Each row is a point. Two turns around zero, p and q, are shown by what they do to some points. Write where each new point lands after one turn and then the other. Backwards means that the second turn is done in reverse. Each puzzle has new turns, and all numbers are rounded.

Turn p:
[  8 -37 -13] -> [ 23 -27 -19]
[  7  44 -24] -> [14 43 22]
[-27   9  42] -> [-51  -1  -1]
[ 22 -13  -3] -> [ 17 -18   8]
[-3 12 -4] -> [-1 13  3]
[ -7 -14   2] -> [ -2  -9 -12]
Turn q:
[ 1 -2 19] -> [ 6  1 18]
[ 60 -16 -12] -> [ 56  14 -27]
[-15  21   0] -> [-23  11   4]
[ 8  5 19] -> [ 8 11 16]
[-18 -13 -26] -> [-14 -23 -21]
[-35   6   0] -> [-32 -12   9]
Where do these land?
q, then p: [-18   2 -21] -> [  4   7 -26]
q, then p backwards: [26 -7  5] -> [ 10  -1 -26]
q, then p: [-42 -14  -1] -> [-16 -19 -37]
p, then q: [34 19 17] -> [12  0 41]

Turn p:
[-20  11  21  -2   6   6] -> [-14 -21  15   4   4  12]
[ 25 -48 -12  12 -11 -29] -> [ 51  15  -4 -19   1 -32]
[ 39 -21 -15 -17  -9 -22] -> [ 29  24 -19 -30 -17  -7]
[ -4  17 -16  23 -20  -6] -> [-14  26  14  12   5 -17]
[  0  -2  -7   7 -58  15] -> [ -3  18  19  23 -41 -28]
[-33  13  -1 -29  28  15] -> [-35 -36 -20  -3   7  12]
[ 2 11 18 -5 24 -8] -> [ -2  -9   4 -13  15  25]
[-9 18 12 11 41 30] -> [-12 -19  -9  26  28  35]
Turn q:
[-28   4  67  15   7  -5] -> [ 11 -24  60  16  33   3]
[ -7 -20   1  11  -9  22] -> [-3  8  4 24 -8 21]
[-13  -7 -24  20   0  18] -> [-27   9 -12  22  -6   8]
[-31 -10 -22  -7 -20  10] -> [-19 -22 -12  16 -26  14]
[ 45   8  -5   4 -14 -37] -> [ 33  19 -12 -13  -8 -43]
[ 39   7  -8 -15  38 -35] -> [ 23  13 -29 -36  33 -24]
[  1  23 -21 -11 -16  12] -> [-19   3  -3 -18 -28  -3]
[ -5  -5  12 -18  15  15] -> [  2  -5   5 -12  11  26]
Where do these land?
q, then p: [ -3  -8 -35   1  28  -6] -> [-20   3 -29   2  21 -20]
q, then p: [ 12  45 -31 -17  25  -7] -> [-36 -20 -23 -40  -7 -15]
p, then q: [-20 -26  -3 -28  12  -9] -> [ 22 -14 -35   4  -5  11]
p, then q: [ 3  0 17 -3 -7  1] -> [10  4 11  3 -7  8]
q, then p: [  2 -27   7 -12  -3  35] -> [ -4   3  -5  40 -17  15]
q, then p backwards: [-29  -6  -7   7 -23   5] -> [-16   5  10  -8 -13  31]
p, then q: [ 14   9  25  34  23 -13] -> [ -2  27  20 -18  31  19]
p, then q backwards: [ -5  41  44  -5 -29 -25] -> [ -9  39  32  -6 -15  47]
q, then p: [ 27 -27 -16  24 -26  19] -> [-20  44  21  24  -3   1]
